Each point is reached from the start by the listed moves, each made once or not at all, plus a little noise. Is the number of moves made odd or even? Then give how often each move was made.
In the rows, zero is written as 128.

Moves:
(1): [174 139 117 142]
(2): [146 165 110  92]
Start: [128 123 131  99]
Points:
[174 133 120 113] -> odd (1, 0)
[129 122 129 100] -> even (0, 0)
[193 172 102  78] -> even (1, 1)

Moves:
(1): [154 131 134 141 150 123]
(2): [118 153 134 141 120  98]
(3): [104 137 161 142 136 144]
(4): [101  85 101 163 118 122]
(5): [103 129 119 126 165 115]
(6): [118 154 107 150 129 149]
Start: [171 118 127 139 117 120]
Points:
[134 112 146 220 127  95] -> even (1, 1, 1, 1, 0, 0)
[128 151 135 175 129 156] -> even (0, 0, 1, 0, 0, 1)
[148 174 114 180 171  87] -> even (1, 1, 0, 0, 1, 1)
[126 129  77 220 155  83] -> odd (1, 1, 0, 1, 1, 1)

Moves:
(1): [166 122 137 157 107 155 119 114 123 128 158  91 157]
(2): [146 202 125 121 126 162 158 127 108 126 134 108 144]
(3): [114 141 147 121 119 107 126 128 103 111 120 107 129]
(4): [ 95 153 153 141 134 149 104 117 169 127  95 122 140]
(5): [145 116 150 111 151 128 113  97 116 130 142 145 137]
(6): [124 122 127 117 133 157 119 141  90 122 140 114 104]
(7): [107 109 128 148 142 122 147 109 124 150 104 120 136]
(8): [111 130 124 131 159 133 113 171 134 126  93 114 178]
(9): [132 120 144 127 141 123 146 134 145 131 143 117 127]
(10): [141 151 134 138 129 109 117 150 121 160 159 153 103]
(11): [167 146  97 144 149 121 112 121 106 102 164  98  86]
Start: [ 90 114 112 124 151 121 125 157 137 111 120 139 138]
Points:
[ 78 225 156 135 168 150 141 173 172 143 136 132 144] -> even (0, 1, 0, 1, 0, 0, 0, 0, 1, 1, 0)
[ 55 158 157 144 196 131  85 229 194 151 107 132 174] -> even (0, 0, 0, 1, 0, 0, 0, 1, 1, 1, 0)
[119 240 128 207 191 157  94 175  92 115 122  26 191] -> even (1, 1, 1, 1, 0, 0, 1, 1, 0, 1, 1)

Moves:
(1): [168 133 145 117 173 121 138  84 119 129 131 145 138 131 175 128 130 143]
(2): [106 120 116 145 145 150 133 111 135 133 136 141 124  89 115 125 115 148]
(3): [137 156 134 181 102 115 171 140 142 117 107 122 122 115 145 120 119 125]
(4): [123 110 113 150 118 123 106 142 130 133 124 100 135 133 117 104 130 115]
(5): [132 102 137 159 159 115 167 128 105 140 131 125 120 102 144 131 148 116]
(6): [148 133 144 136 130 164 133 144 142 131 155 127 117 167 133 120 152 144]
(7): [155 154 108 133 126 121 139 113  91 128 138  96 120 127 132 109 115  91]
(8): [149 140  88 112 118 132 123 163 140 136 114 167 164 144 128 143 109 106]
(9): [107 103 117 120 127 134 131 137 126 139 124 103 137 126 136 140 113 122]
(10): [127 145 127 120 135 107 138 111 138 166 141 148 138 132 144 113 126 128]
(11): [123 131 120 133 124 114 130 126 131 107 143 132 127 148 128 122 120 120]
(12): [145 103 122 116 137 132 146 125 154 139 115 139 106 129 135 115 130 124]
(13): [132 116 146  96 132 151 127 141 169 114 136 147 163 131 109 120 118 112]
(14): [ 99 145 124 113 136 141 110 104 120 117 117 120 134 160 118 123 146 131]
(15): [102 119 130 119 114 149 124 129 106 114 128 142 122 118 134 108 138 138]
(16): [129 119 162 155 103 137 126 122 116 123 118 142 124 151 112 130 124 146]
(17): [127 149 121 137 126 139 120 103 148 127 147 153 123 123 135 124 143 105]
(18): [131 101 111 140 108 126 144 133 128 126 127 115 149 124 116 126 141 141]
Start: [100 122 118 112 127 139 105 143 143 150 117 146  96 141 108 107 131 128]
Points:
[116 193  54 125  94 174 139 117 145 136  87 193  95 161 137  54 138  50] -> odd (0, 0, 1, 0, 0, 0, 1, 1, 0, 0, 0, 1, 0, 1, 1, 0, 1, 0)
[115  70  38 144 119 149 175 143 184 204  82 191 147  99 178  50 100 137] -> even (1, 1, 1, 1, 0, 0, 0, 1, 1, 1, 0, 1, 0, 0, 1, 0, 0, 1)
[118  62  76 110  99 184 160 152 124 135 150 107  80 189 130  48 139 107] -> odd (0, 0, 0, 0, 0, 1, 1, 0, 1, 0, 1, 1, 0, 0, 1, 0, 0, 1)
[ 93 133  81  62 116 187 127  80 176 157 151 176 131 166 106  15 164  78] -> even (0, 0, 0, 0, 0, 0, 1, 0, 0, 1, 0, 1, 1, 1, 1, 0, 1, 1)
[101 172  66  96 188 190 114  70 190 182 174 228 145 212 163  90 130 123] -> odd (1, 1, 0, 0, 0, 1, 0, 1, 1, 1, 1, 0, 0, 1, 0, 0, 1, 0)
[165 145  66 222  99 161 174 110 169 179 160 176 148 186 164  46  97 101] -> odd (1, 1, 1, 1, 0, 1, 1, 1, 1, 1, 1, 0, 0, 0, 0, 1, 1, 1)
[144 143  62  93 168 158  75  95 190 159  96 204 134 187 151  73 149  86] -> even (1, 0, 0, 1, 0, 0, 0, 1, 0, 0, 0, 1, 0, 1, 0, 0, 1, 0)
[139 158 130 186 156 213 175  42 154 147 131 153  59 182 162  59 141 123] -> even (1, 1, 1, 0, 0, 1, 1, 0, 1, 0, 0, 1, 0, 1, 0, 1, 1, 0)

Moves:
(1): [148 136 132 132 133 117 119 139 129 141 129 120 117 117 126 132 138 127
 141 124 124 136 136 127]
(2): [116 148 145 142 144 108 129 119 111 140 131 138 122 131 132 106 128 130
 128 143 127 138 139 127]
(3): [133 129 147 103  96 141 127 111 111 134 123 136 132 126 120 127 107 127
 148 132 139 132 137 128]
(4): [128 120 136 157 128 120 139 133 122 145 117 118 140 123 109 115 136 137
 133 111 129 117 128 135]
(5): [128 116 137 127 133 126 120 123 148 121 147 138 126 128 116 139 120 113
 130 127 133 118 138 132]
(6): [104 137 119 146 125 139 116 130 138 130 167  99 119 149 149 120 138 128
 135 114 112 128 134 144]
(7): [142 131 144 126 135 138 145 127 116 121 115 137 118 138 133 135 134 123
 147 112 117 130 131 135]
(8): [138 117 138 122 143 131 130 168 133 141 125 142 129 122 127 115 125 134
 143 119 134 119 133 116]
(9): [118 137 130 123 125 136 137 118 140 125 128 129 126 116 116 129 134 121
 134 130 123 127 129 123]
(10): [146 113 139 113 142 147 117 111 138 149 130 129 133 133 156 122 136 117
 122 141 125 115 109 142]
(11): [113 134 129 107 122 109 130 140 138 119 136 126 135 135 128 140 137 138
 128 118 127 132 125 153]
(12): [143 135 121 137 118 129 125 124 134 132 125 147 115 131 122 114 133 157
 129 137 125 123 126 133]
(13): [140 128 109 133 130 128 132 115 135 128 122 135 143 126 127 127 121 109
 139 132 134 128 138 133]
(14): [131 126 130 135 124 134 128 118 139 124 111 118 140 153 111 128 120 132
 123 136  96 125 140 118]
(15): [135 132 133 123 122 119 143 131 128 100 128 110 134 126 165 102 102 146
 123 131 123 136 111 125]
(16): [127 129 128 126 119 118 134 136 134 129 128 143 138 141 146 142 134 120
 132 112 123 119 122 115]
(17): [141 131 128 127 123 124 117 117 117 114 133 115 120 133 125  99 152 100
 127 128 126 134 135 120]
(18): [137 124 136 125 135 133 118 125 131 125 130 126 145 133 134 131 134 144
 131 127 139 115 129 120]
(19): [119 117 129 128 139 124 113 125 131 129 123 120 111 138 120 133 126 125
 152 134 138 124 121 129]
(20): [123 119 120 139 124 131 138 121 125 124 140 122 131 123 128 128 138 130
 129 147 132 128 133 123]
(21): [148 140 124 132 130 124 137 124 154 154 135 112 129 149 134 112 138 127
 120 138 150 127 118 119]
(22): [130 126 123 132 137 125 126 130 124 128 143 133 144 127 127 119 137 129
 129 119 127 151 114 122]
(23): [139 111 130 124 121 122 132 120 140 146 110 136 122 128 144 121 132 139
 121 123 143 138 145 125]
(24): [116 135 139 142 116 136 126 137 131 114 121 135 131 124 132 133 127 128
 128 134 135 139 127 140]
Start: [145 125 126 110 123 121 132 140 147 121 149 112 119 122 106 138 142 139
 116 121 124 125 124 119]
Points:
[228 117 174 161 163 119 169 128 189 226 123 133 121 149 105  50 207 177
 152 134 114 135 141 100] -> odd (1, 1, 0, 1, 0, 0, 1, 1, 1, 1, 0, 1, 0, 1, 0, 0, 0, 0, 0, 1, 1, 1, 1, 0)
[195 160 160  89  91  91 149  99 129  79 137 140 171 187 139  74 146 159
 163 113  89 153 136 110] -> even (0, 1, 1, 0, 0, 0, 1, 0, 0, 0, 1, 1, 1, 1, 1, 1, 1, 1, 0, 0, 0, 1, 0, 0)
[148 146 179 173 119 112 133 110 150 104 141  88  85 155 153  40 184 180
 167 110 123 138 140 138] -> even (0, 1, 0, 1, 0, 1, 1, 0, 1, 0, 0, 1, 0, 0, 1, 0, 1, 1, 1, 0, 0, 0, 1, 1)
[200 117 150  95 146  90 123 105 249 177 141 149 116 197 116  73 187 111
 153 149 134  96 149 111] -> even (0, 1, 0, 0, 1, 0, 0, 1, 1, 1, 1, 1, 1, 1, 0, 1, 1, 0, 1, 0, 1, 0, 1, 0)
[182 131 189 112  96 125 131 139 212 174 181 142 114 174 213  56 127 169
 138 136 155 120 125 130] -> even (0, 1, 1, 0, 1, 1, 0, 1, 0, 1, 0, 1, 0, 0, 1, 1, 0, 0, 0, 0, 1, 0, 1, 1)
[199  84 170  90 146  93 122 177 243 149 181 114 150 155 197 115 176 164
 152 124 184 128  92 114] -> even (1, 0, 0, 0, 1, 0, 0, 1, 0, 1, 1, 0, 0, 0, 1, 1, 0, 1, 1, 1, 1, 1, 1, 1)

Moves:
(1): [125 131 129 122 137 132 127 137 122 136 117  97 125 122 147 112 117 146
 126 138 122 137 129 139 122]
(2): [136 117 131 109 132 134 131 119 120 117 118 134 127 131 116 148 121 125
 125 128 131 134 120 109 138]
(3): [148 135 129 128 115 133 121 125 119 141 140 127 111 129 120 146 130 128
 122 142 109 144 130 119 136]
(4): [143 135 123 100 130 114 129 128 130 138 127 130 128 117 121 159 115 121
 123 135 133 126 116 128 130]
(5): [133 110 150 111 119 133  99 149 132 127 107 146 142 120 141 141 130 128
 138 128 112 145 146 126 134]
(6): [137 117 108 130 112 132 132 120 111 118 119 129 155 136 117 142 106 140
 115 143 123 137 118 123 112]
(7): [117 149 141 116 109 129 114 128 117 133 106 124 120 137 128 122 118 140
 119 138 114 125 112 142 139]
(8): [134 108 119 134 146 124 129 116 136 126 111 123 131 134 127 115 120  98
 121 115 154 120 111 129 108]
(9): [127 131 143 126 151 140 117 115 130 136 124 116 130 134 120 126 142 123
 142 119 112 134 118 140 142]
(10): [117 166 124 142 134 127 122 141 131 135 138 137 114 123 126 132 146 136
 133 124 132 146 123 126 124]
(11): [116 116 115 136 130 122 117 129 124 133 142 131 123 134 110 174 107 133
 139 127 142 126 117 122 128]
(12): [141 140 123 125 133 141 138 121 127 142 121 136 121 130 127 136 121 135
 132 135 120 131 132 134 136]
(13): [135 128 126 131 130 119 143 119 124 136 122 122 133 141 135 129 117 132
 131 139 128 127 114 121 139]
(14): [134 132 131 126 124 124 137 120 121 149 123 127 103 106 126 127 126 149
 142 125 139 131 106 141 135]
(15): [110 140 120 144 134 116 139 130 124 135 127 111 119 114 133 134 120 126
 130 130 119 126 125 139 136]
(16): [129 113 127 116 133 127 125 130 121 135 124 133 133 132 125 130 125 140
 117 120 117 125 121 128 139]
(17): [117 133 132 113 120 133 136 134 121 134 122 124 128 132 121 128 121 133
 132 137 103 129 123 117 124]
(18): [115 119 118 109 131 130 133 109 123 147 129 116 137 131 114 112 117 122
 118 139 131 124 120 110 133]
(19): [128 143 128 120 126 134 145 132 123 133 113 113 130 132 136 119 149 125
 114 129 131 130 131 130 134]
(20): [141 127 119 127 126 125 128 114 137 126 125 129 140 124 136 126 141 130
 125 107 124 114 137 124 131]
(21): [159 143 121 167 121 139 116 143 136 133 141 140 127 118 115 147 137 149
 131 138 119 121 114 110 138]
(22): [116 141 127  96 142 119 129 139 129 121 113 123 137 135 100 103 153 103
 125 107 115 132 157 109 136]
(23): [148 127 126 136 124 137 124 137 115 124 135 127 126 113 139 116 131 120
 127 111 120 126 124 134 129]
(24): [136 128 155 110 142 129 107 117 115 144 130 143 130 127 115 163 129 138
 131 123 129 124 138 123 128]
Start: [122 138 141 117 125 124 120 138 134 123 133 133 123 126 144 116 127 109
 124 121 131 130 144 115 133]
Points:
[180 158  93  42 122 129 148 145  77 194  58  93 147  85 107 192  81 152
 122 138  67 151  98  56 191] -> odd (1, 1, 0, 1, 1, 1, 0, 0, 0, 0, 1, 1, 1, 1, 1, 0, 1, 1, 1, 1, 1, 1, 1, 0)
[181 126 152  34 105 147  73 127  93 149  97 163 175 127  63 192 130 125
 108 134  50 154 167   8 159] -> even (0, 1, 1, 0, 1, 1, 0, 0, 0, 0, 0, 0, 0, 0, 0, 0, 1, 1, 0, 1, 1, 1, 0, 1)
[228 136 131  70  94 150  90 151  89 152  60 143 164 113 157 184  74 178
  98 144  58 143  91  96 184] -> even (1, 1, 0, 1, 1, 1, 1, 0, 0, 0, 0, 1, 1, 0, 0, 1, 0, 0, 0, 1, 1, 0, 1, 0)
[211 156 128  52 124 144  93 106  78 200  52 144 111 125 119 227  97 135
 110 110  96 174  43 114 190] -> odd (0, 1, 1, 1, 1, 1, 1, 1, 1, 1, 1, 1, 1, 1, 0, 1, 0, 0, 1, 1, 0, 0, 1, 0)
[198 141 121  65 144 121  70 151 104 142  92 179 170 118  73 249 110 104
 130  88 105 144 112  26 136] -> even (0, 1, 0, 1, 1, 1, 0, 1, 0, 1, 1, 0, 1, 0, 0, 0, 1, 0, 0, 1, 1, 1, 1, 1)
[100 150 113  36 135 106 125 116  90 177  81  73 126 119 131 174  78 135
  80 131 115 117  94 104 181] -> even (1, 1, 0, 1, 0, 0, 1, 0, 0, 0, 1, 0, 0, 0, 1, 1, 0, 1, 1, 1, 0, 0, 0, 0)

Moves:
(1): [131 121 128 127 136 130 129 124 132 129 134 134 135 121 138 131 125 136
 133 120 124 132 142 125 119 119]
(2): [129 139 121 150 117 135 133 113 136 127 106 132 132 119 130 120 131 138
 127 119 135 119 110 104 136 134]
(3): [130 129 132 128 125 141 127 137 126 127 122 139 137 125 134 134 127 131
 137 127 135 116 127 122 124 131]
(4): [129 127 136 132 123 126 115 118 125 125 103 111 127 124 128 140 114 115
 123 134 125 119 131 123 141 153]
(5): [127 124 135 133 139 144 129 123 112 110 127 124 133 123 132 114 126 131
 111 135 124 125 133 130 133 122]
(6): [130 131 137 132 128 130 116 128 128 132 134 134 128 123 120 127 132 127
 122 119 128 143 138 120 120 130]
(7): [140 124 135 128 128 117 140 128 100 124 106 133 130 117 114 121 143 123
 129 117 130 123 125 124 123 122]
(8): [130 115 108 123 130 131 121 134 149 125 122 121 139 126 131 124 146 127
 136 127 124 130 126 139 113 129]
(9): [124 136 126 131 112 121 129 124 122 126 126 118 129 120 138 115 136 140
 133 132 124 129 128 142 134 135]
(10): [130 132 109 125 119 142 120 135 125 130 124 127 140 144 115 126 119 117
 136 116 138 131 134 120 122 153]
(11): [141 131 124 127 139 121 132 117 138 125 111 112 126 130 128 122 127 115
 123 119 128 150 122 129 126 121]
(12): [123 138 136 119 131 147 128 111 117 137 142 143 140 130 132 138 139 125
 136 127 145 130 136 129 131 120]
(13): [134 130 129 132 130 123 120 138 120 129 130 125 139 130 129 128 126 127
 122 123 131 120 131 129 127 119]
(14): [106 116 132 124 127 128 112 117 130 132 110 126 131 124 143 127 124 126
 134 121 132 128 131 136 139 128]
(15): [122 133 128 138 139 115 121 126 137 129 124 129 119 128 124 135 121 123
 140 140 122 128 123 127 119 127]
(16): [137 131 131 122 115 114 109 129 130 117 121 141 132 133 135 119 135 124
 135 143 128 117 132 114 134 118]
(17): [137 117 129 121 121 129 143 116 139 146 119 131 124 131 117 116 122 111
 144 129 121 127 135 133 142 117]
(18): [123 139 126 131 137 124 139 130 130 123 134 120 133 123 132 125 115 123
 119 130 136 120 118 136 128 127]
(19): [123 133 130 118 140 136 125 136 119 125 130 125 120 115 115 127 138 117
 112 130 144 123 130 122 136 133]
(20): [121 130 110 126 124 134 128 148 127 128 130 135 132 120 124 130 139 113
 118 136 126 123 138 132 136 133]
(21): [133 127 128 124 122 133 129 126 130 110 116 119 124 147 119 129 135 139
 123 118 143 132 128 130 118 127]
(22): [136 115 134 130 133 133 139 126 121 116 124 136 124 132 134 131 115 126
 133 118 138 121 126 138 131 141]
(23): [131 133 136 129 131 128 124 135 133 140 116 132 128 141 131 121 123 139
 112 133 129 120 127 134 135 134]
(24): [125 130 118 122 120 128 123 124 124 128 129 134 125 123 128 132 128 125
 114 123 142 129 117 131 127 126]
Start: [132 122 125 120 126 127 126 118 126 125 135 132 131 112 129 128 131 133
 129 133 125 130 116 135 121 125]
Points:
[130 132 142  94 154 151  98 110 122 102 103 152 148 118 143 119 143 107
  94 108 188 134 150 146 137 121] -> even (1, 0, 0, 0, 0, 1, 0, 0, 0, 0, 1, 1, 0, 1, 0, 1, 0, 1, 1, 1, 1, 1, 1, 0)
[131 181  97 142 117 178 109 106 117 104  86 137 164 115 124 105 139 127
  89 112 187 135 105 129 115 155] -> even (0, 1, 1, 0, 1, 1, 0, 0, 1, 1, 1, 1, 0, 0, 1, 0, 0, 1, 0, 1, 1, 0, 1, 1)
[118 120  98  88 142 187 109 112 104 121 113 164 161  97 141 146 133  83
 125  89 199 135 140 140 131 151] -> even (1, 0, 1, 0, 0, 0, 0, 0, 0, 1, 1, 1, 0, 1, 0, 0, 0, 0, 1, 1, 0, 1, 0, 1)
[143  94  96 111 150 157 128 107 104  86  71 130 175  93 152 107 120 106
 127  75 169 128 111 158  98 135] -> odd (1, 0, 1, 0, 1, 0, 1, 1, 0, 1, 1, 0, 0, 1, 0, 0, 0, 1, 0, 0, 0, 1, 0, 1)
[140 138 109 113 118 131 116 133  80  92 121 140 184  81 144  91 185 115
 116 150 140  96 134 159 128  98] -> odd (0, 0, 0, 0, 1, 0, 1, 1, 1, 0, 0, 1, 1, 0, 0, 1, 0, 1, 0, 1, 0, 0, 0, 0)
[124 121 140 101 130 123  65 101 145 155 107 155 155  98 147  99 164 118
 152 140 141 121 158 148 134  98] -> even (1, 0, 0, 0, 0, 1, 0, 1, 1, 0, 0, 1, 1, 1, 1, 1, 1, 0, 1, 0, 0, 0, 1, 0)
[161 140 146 126 158 141  70 103 140  91  81 124 179 123 151 124 133 123
 110 133 155 120 138 131  95 110] -> even (1, 0, 1, 1, 1, 1, 0, 1, 0, 0, 1, 1, 1, 0, 1, 1, 0, 1, 0, 0, 1, 0, 1, 0)
[120 144 113 141 100 132 109  98 106 137  75 143 162  88 139  91 127 146
 109  82 163 126 106 126 125 151] -> even (1, 1, 0, 0, 0, 1, 1, 0, 1, 1, 0, 0, 0, 1, 0, 0, 0, 1, 0, 0, 0, 0, 1, 1)
[152 147 119 133 119 115  88 137 104 106  78 171 137  93 102 110 171 127
  79 118 171 104 121  91 114 112] -> even (1, 1, 0, 0, 0, 1, 1, 0, 0, 0, 0, 0, 1, 0, 1, 1, 0, 0, 1, 1, 1, 0, 1, 1)
[181 135 130 126 114 162 106 102  80  67   7 133 144 122 107  99 130 109
  79 101 200  91  94  93 142 176] -> odd (0, 1, 1, 1, 1, 0, 1, 0, 0, 1, 1, 0, 0, 0, 0, 1, 0, 0, 1, 0, 1, 1, 1, 1)
